Each row of a before or after table is a point. One or more steps were done to the points. Then noise was added and the rows were shuffled. The steps act on columns, c1 being the first. Write out the steps. A step turns or swaps two columns, mirrors them in a line or flattens them onto one, adds a multiple of one to another, or multiplies or shifts one. Angles are multiples of 10 degrees, from the lower column toward the higher: turns from -170 to 170, lines from 10 to 170 but not 90. Use the fewest steps. Two steps may share a column if one is a turn and the other turns, adds or multiplies; they go together, in the order done. Otherwise the lowest column goes first.

Before, 11 rows:
[[ 14  64]
 [-92   4]
 [-67   9]
 [ 11  12]
 [ 30  65]
 [ 55  33]
 [-84  38]
 [-28  13]
 [-55  21]
 [ 14   6]
 [-34  -3]]
After, 11 rows:
[[ 66 -15]
 [ -6  72]
 [-40  50]
 [  8  65]
 [ -5  16]
 [-11   9]
 [ 60  -1]
 [ 88 -27]
 [ 33 -13]
 [ 91   8]
 [ 31   2]]
Steps: mirror c1 and c2 in the line at 80 degrees

Before, 8 rows:
[[-44  72  45  14]
 [-33  89   8  -6]
 [ 35  -3  12 -55]
 [ 14   8 -85 -20]
 [ -6 -38 -69  12]
 [  9  21 -45  34]
 [-48  55  97 -11]
 [-36 -10  -4 -34]]
After, 8 rows:
[[ -5   2 -78   1]
 [-36  -6  -8 -38]
 [ 38 -10  11 -57]
 [-43  42  75  34]
 [-33  72  53  20]
 [-49   1 111   5]
 [ 14  51 -71 -18]
 [  8  40 -27  39]]
Steps: add 0.3 times c2 to c4; turn c2 and c3 by 30 degrees

Before:
[[ -20   16   21   32   16   18    8  -21]
 [  31   24   16    9 -121   10   -5  -14]
 [  52   28    3   25  -18   -4   12   -5]
 [ -29   23  -19   19  -47    6    8    6]
 [ -22  -44    0    2   12    1    9  -34]
 [  36    6   -4   17   15    9   -6   -4]
 [   1  -29   -3   -2   14  -16  -44  -16]
 [ -32   22   16  -10   10    0    4   15]
 [ -32   18   12   10    8    2  -46   -3]
 [ -32  -57   13   29   14  -45    3   16]
 [   6   29   13   23    2  -22    4  -12]
 [  32   18   16   32  -40   19   -1   18]
 [ -32   10   -8   28    6    0  -11  -15]]
After:
[[  31   27   13   32  -39   18   -1   24]
 [  34   10   -2   17   15    8   -6   -7]
 [ -31   35   18   -9   10    1    4   24]
 [ -32   29   11   11    6    3  -47    4]
 [ -20   26   21   32   15   17   11  -10]
 [ -35  -92   10   29   14  -44    3   24]
 [   7   46   14   24    1  -23    4   -6]
 [ -22  -71    0   -1   11    1    8  -34]
 [  33   37   17   10 -122   11   -8   -6]
 [   0  -47   -3   -1   16  -17  -45  -17]
 [ -29   16   -7   28    9    2  -11  -19]
 [  51   46    3   25  -19   -2   12   -3]
 [ -29   41  -22   19  -45    7    9   -1]]
Steps: multiply c2 by 1.6; add 0.5 times c3 to c8

Before, 10 rows:
[[   7    7   17  -19    2   -3    5  -35  -56   14   26]
 [ -68   39   43   65   15  -37  -69   67  -44   35  -32]
 [ -69   32   56   -1  -72  -26  -35   -3  -38  -16   19]
 [  48   -4   17   91   46  -72  -57  -21   63   57   29]
 [  17  -21   26  -33  -41    6  -17   35  -61  -30   26]
 [ -42   52  -18   12  -61  -21  -18   27  -49    1   52]
 [ -21   35  -15    6  -28 -103  -47   39   23   98    4]
 [  46 -102   32   37   55  -28    7    0  -14   69   80]
 [ -54   50   20  -26  -40  -41   26   45  -28  -26   18]
 [   8  -58   24   18    7   52    7   -5   -2   23   29]]
After:
[[ -42   51  -18   12  -60  -14  -26   26  -50    0   53]
 [ -70   32   56   -1  -71  -19  -33   -3  -38  -15   19]
 [   9  -58   25   18    6   34   -6   -6   -3   23   26]
 [  46 -102   31   38   58  -20  -20    1  -15   67   80]
 [  17  -22   26  -33  -42    4    7   35  -61  -29   26]
 [ -22   33  -16    4  -28  -72  -51   39   25   98    4]
 [  48   -3   16   92   46  -52 -120  -20   63   58   30]
 [ -66   38   44   64   15  -26 -115   68  -43   36  -33]
 [ -54   49   20  -27  -40  -28   44   44  -29  -26   15]
 [   7    8   17  -20    1   -3   18  -36  -56   15   26]]
Steps: add -0.7 times c4 to c7; multiply c6 by 0.7

Before, 14 rows:
[[-51 -28 -10  55  21 -45 -36 -36 -46 -59 -16  -5 -27   2]
 [ 65  16  34 -51  58 -13 -17 -40 -14 -13  92 -44  17 -25]
 [ -1  -5 -45 -42  -5 -36 -17  59 -82   7 -16 -25 -17  48]
 [-28  59  10  60  34 -35  -3 -18 -66 -71  34  59 -52 -40]
 [ 41  22   4 -41 -46  71  13   9 -58  34  78  13 -89  80]
 [ 41  13   3 -11   5  12 -24 -48  12   4  69  70  -2 -44]
 [ 14  52  39 -40 -48  38 -31  -9  11 -78  18  50   7  26]
 [ 48 -27  35  41  21 -32  25  33  32 -84  77  17 -16  12]
 [-30  75 -83  13  11  57  26  27 -46 -65  25 -47  23  22]
 [ -4  63 -13 -21 -54  11 -90  21  24  -7  78  79  32  74]
 [ 30   5 -44 -66  53  54 -89   4  23 -15  31 -11  -9  33]
 [-56  10  -4  13 -37  75 -70  58 -95  11  16  24 -32  -8]
 [ 55  59   8  59 -50  58  21  61 -81  37  42 -45 -94  -7]
 [ -3 -38 -55 -43 -21  39 -97   3 -42 -33  44 -23 -72 -21]]
After, 14 rows:
[[  55  -51    9   60   60   56   20   61  -81   21   40   21  -17   -9]
 [ -29  -76  -84   15    3   58   25   27  -48  -81   26  -40   28   25]
 [  40  -13    5  -39   48   71   13   11  -58   25   78   55  -45   80]
 [ -53   -3   -4   16   39   75  -67   58  -94   59   16   29  -26  -10]
 [ -53   23   -7   54  -27  -45  -35  -39  -49  -33  -18    9  -11    4]
 [  65  -23   31  -52  -52  -15  -16  -39  -14   -2   94  -34   32  -26]
 [  14  -44   35  -41   57   35  -34   -6    8  -58   17   22  -21   26]
 [  41  -15    1  -12   -3   14  -26  -46   11   19   67   40  -37  -40]
 [  30  -15  -43  -66  -52   56  -87    4   23   47   32   -2    3   33]
 [  -5  -48  -14  -21   63   14  -91   24   23   58   77   30  -27   76]
 [  48   20   37   40  -25  -34   26   32   32 -104   78   16  -13   11]
 [   0    3  -47  -44    3  -40  -17   57  -82   22  -20   -6    5   48]
 [  -7   41  -56  -42   15   40  -95    5  -41   34   45   20  -18  -20]
 [ -28  -65   12   60  -21  -36   -3  -15  -68  -68   32   62  -51  -40]]
Steps: turn c2 and c5 by 170 degrees; add -0.7 times c7 to c10; flatten c12 and c13 onto the line at 140 degrees

Before:
[[ -9  10 -29  21   7  -3 -65 -14   8  -6  -5   0  -3  20  -4  -2  -2  14
   -5  31]
 [ 23 -22   6  33  12 -10   5 106   7   6  -3  -7 -20 -30   5  18 -13  -8
   -9 -21]
 [  1  16 -35  13 -18  -5   9  -7   8   2  -4  15 -19  37 -19 -13 -69   7
  -15  -9]
 [  1  -9 -36  -3 -24 -20  -1  -9  -3  14  -3 -13 -17  11 -15  -6 -24  -2
  -40 -17]
 [  4 -22 -33  -5  21 -50  -5  -3  11  -1  -4  -9 -20  23  -8 -19  -1   7
   -5 -11]
 [  9  -9   9  28 -11   1   9  -5   5  -2   0  -7  12  29 -12 -21  -3  13
  -26 -20]
 [  1 -15 -27  12  12 -51 -41 -11  13   9  45 -15  -3  37  14   6 -11 -61
    2  14]
 [  0 -22 -15   0  10   2 -33   3   9  11  -1  12 -20  30  18 -22  -6   8
    0 -17]
 [ 19  12 -13   8 -11 -43  -7 -13  -4   9  -7  83 -23  39  17 -19   1  18
   -2 -16]
 [ -6   9  -4  14 -19 -12   8 -19   5  -6  -8 -14 -18   0   9 -11  -2   9
    3 -23]
 [  0  32  18   8   2  -7   2  52   3   8  81 -13 -18  38  13  20 -11 -20
    0  -2]
 [ 27  16 -25   1  -3  -6 -20  -9  11   7  -1  -7 -24  26  16 -14  -1  10
    5  42]
 [ -6  -3  -7  17 -19  -9   6 -19   5  22  -6  -2  17  40 -33  67  -2 -31
    1 -17]]
After (13 x 20):
[[  0 -11 -37   2 -24 -21 -16  -9  -3  10  -3 -10  -2  32 -15  -8 -22  -4
  -39 -17]
 [ 20  14 -13 -20 -11 -45 -23 -10  -6   3  -9  81  -5 118  18 -32   1   4
   -5 -18]
 [-10   8 -31 -22   9  -6  -6 -11   7  -9  -5  -1 -64  63  -6  -3  -2  16
   -6  28]
 [ 23 -23   5  -2  14 -10 -18 106   8   4  -2  -5   3 -90   9  28 -11  33
  -10 -21]
 [ 30  14 -27  -8  -2  -6 -23 -10  10   4   2  -7 -21  79  14 -22  -2  -2
    7  40]
 [ -6  13  -5 -15 -19  -8 -21 -17   8 -10  -9 -15   9  -1  10 -18  -2  12
    1 -23]
 [  5 -23 -33  -2  20 -48 -18  -4  10  -2  -4 -10  -4  69  -9 -31  -2  -4
   -5  -9]
 [ -3 -23 -13  -6   6   2 -21   3   9   8   2   9 -34  90  16 -35  -5  -5
   -1 -15]
 [  0  33  16  17  -1  -8 -17  49   6  65  83 -13   5 118  13  27 -10  16
    2  -1]
 [  9  -8   6 -22 -11   2  13  -3   4  -2  -1  -8  10  88 -12 -33  -3  21
  -27 -20]
 [ -7  -5  -9  24 -16  -9  16 -17   5  18  -7  -2   3 119 -34 108  -5  25
    0 -18]
 [  2  15 -35 -11 -19  -5 -20  -6  10   0  -6  11  11 113 -17 -21 -66  11
  -16 -12]
 [  2 -17 -29  51  11 -50  -1 -10  12  40  45 -16 -41 113  12   9 -11  33
    1  14]]
Steps: turn c4 and c18 by 110 degrees; swap c7 and c13; add 0.7 times c11 to c10; multiply c14 by 3; multiply c16 by 1.6

Before, 11 rows:
[[ -24   22    5  -14    7   35  -18   13   -7    5  -10   -6    4  -10
    -6  -12   11   13    5   -5   17    2   -4   21  -12   24  -13  -44
    24    3   22   33]
 [ -15  -23    9   -4    1   25   16  -25    4   17   -2   -8   21    3
    19   -8   -9  -21  -19  -16   16   29    8   17  -17    5   -9   12
    15    3   13   -9]
 [  -6   -1   14  -24  -12   32    7  -15   -6   52  -18    2    1  -83
    -8  -13  -12  -15   -7   20   19    7  -12    8   28  -64   -6   -4
    -2    0   14   40]
 [ -51   11   11  -13  -19  -22  -12    1  -11    8  -10  -10    2   -9
    -6    1  -41    9    6   30  -17    6    7  -16  -14  -33  -10    7
    -1    1   -1   27]
 [  -6    0   13  -23    4   23  -22  -21  -12   22    5   30    1  -13
     0    1    7    3    5    5    7   20  -23   19   21   15  -18   13
    14  -12   16   -9]
 [ -22  -50    4   -1   -6   33   16  -14  -14   32    1  -20   21   11
    49  -14   -5  -62   11  -30  -18   18  -13   -7  -18   26  -17   10
    49   17  -49    2]
 [  -7   22  -23  -18   -4   15  -22  -18   13    8  -23  -15    7    0
     3   19   21  -10   -4   28   21   22  -15   15    5   -3   -9   19
    12  -12   21   11]
 [ -35   25    7  -14    1   12  -10  -19   11    7   -1   15   20    9
     0   -1    7   -6    6    5   21    6    5    7   10   22   40    9
     5  -12    2   -7]
 [ -21   31    4  -11    7   34   23   -3   -1   -1    6  -21   28    7
     0    4   13   -9   11   26    9   21  -38  -33   74   28   -2   19
    -4  121   18   -6]
 [ -16   28   14   -3    0   31    6  -21   11   -1   -4   -7   10  -29
    -1   24   22    2    4  -22   26   25  -38   10  -18  -30   20   12
     1   -9   15    1]
 [  -6  -19  -10   -1   -1 -115    6  -11    1   27   -2  -17    1    9
    -3   49   10   10    8   28    5   -1  -24    1    1   18   12  -12
    12  -11   24    8]]
After, 11 rows:
[[  -5   -1   14  -25  -12   32    7  -14   -6   52  -18    2    1  -83
    -9  -13  -12  -15   -6   21    0   18  -12    8   28  -64   -6   -4
    -2    0   13   40]
 [  -5  -19  -10  -10   -1 -115    5  -11    1   27   -2  -17    1    9
    -2   49   11   10    8   28    0    9  -24    1    1   18   11  -13
    12  -11   24    8]
 [ -16   28   14   11   -1   31    6  -21   11   -1   -4   -7   11  -29
    -1   24   22    1    4  -23    0   35  -38    9  -18  -30   21   11
     2   -9   15    1]
 [ -24   22    4   -3    7   35  -18   13   -6    4  -10   -6    4   -9
    -6  -13   11   13    5   -5    1   12   -3   20  -12   25  -13  -45
    24    3   22   33]
 [ -21   30    4    4    7   33   22   -3   -1   -1    6  -20   28    7
    -1    3   12   -9   12   26    0   31  -37  -33   74   28   -1   19
    -4  121   18   -6]
 [ -35   26    7   -2    1   11  -10  -18   10    7    0   15   19    8
     0   -2    6   -6    6    5    0   16    5    7   10   22   40    9
     6  -12    2   -8]
 [  -6    0   12  -23    4   23  -23  -20  -12   22    5   30    2  -13
     0    0    7    2    5    5    0   30  -23   19   21   16  -18   13
    14  -13   16   -9]
 [ -22  -50    4  -26   -5   33   16  -14  -14   32    0  -20   21   11
    48  -14   -5  -62   11  -30    0   27  -14   -7  -18   26  -17   10
    49   16  -49    2]
 [  -7   22  -23   -7   -4   15  -22  -18   12    9  -23  -15    6    0
     3   19   21  -11   -4   28    0   32  -15   14    5   -3   -9   18
    12  -12   21   11]
 [ -51   11   11   -7  -19  -22  -12    1  -11    9  -10  -10    2   -9
    -6    1  -41    9    7   30    0   17    7  -15  -14  -32  -10    7
    -1    1   -1   27]
 [ -15  -23    9  -15    1   25   17  -25    4   16   -3   -8   21    3
    19   -8   -9  -21  -19  -16    0   39    8   17  -17    5   -9   12
    15    3   13   -9]]
Steps: add 0.5 times c2 to c4; multiply c21 by 0; shift c22 by 10
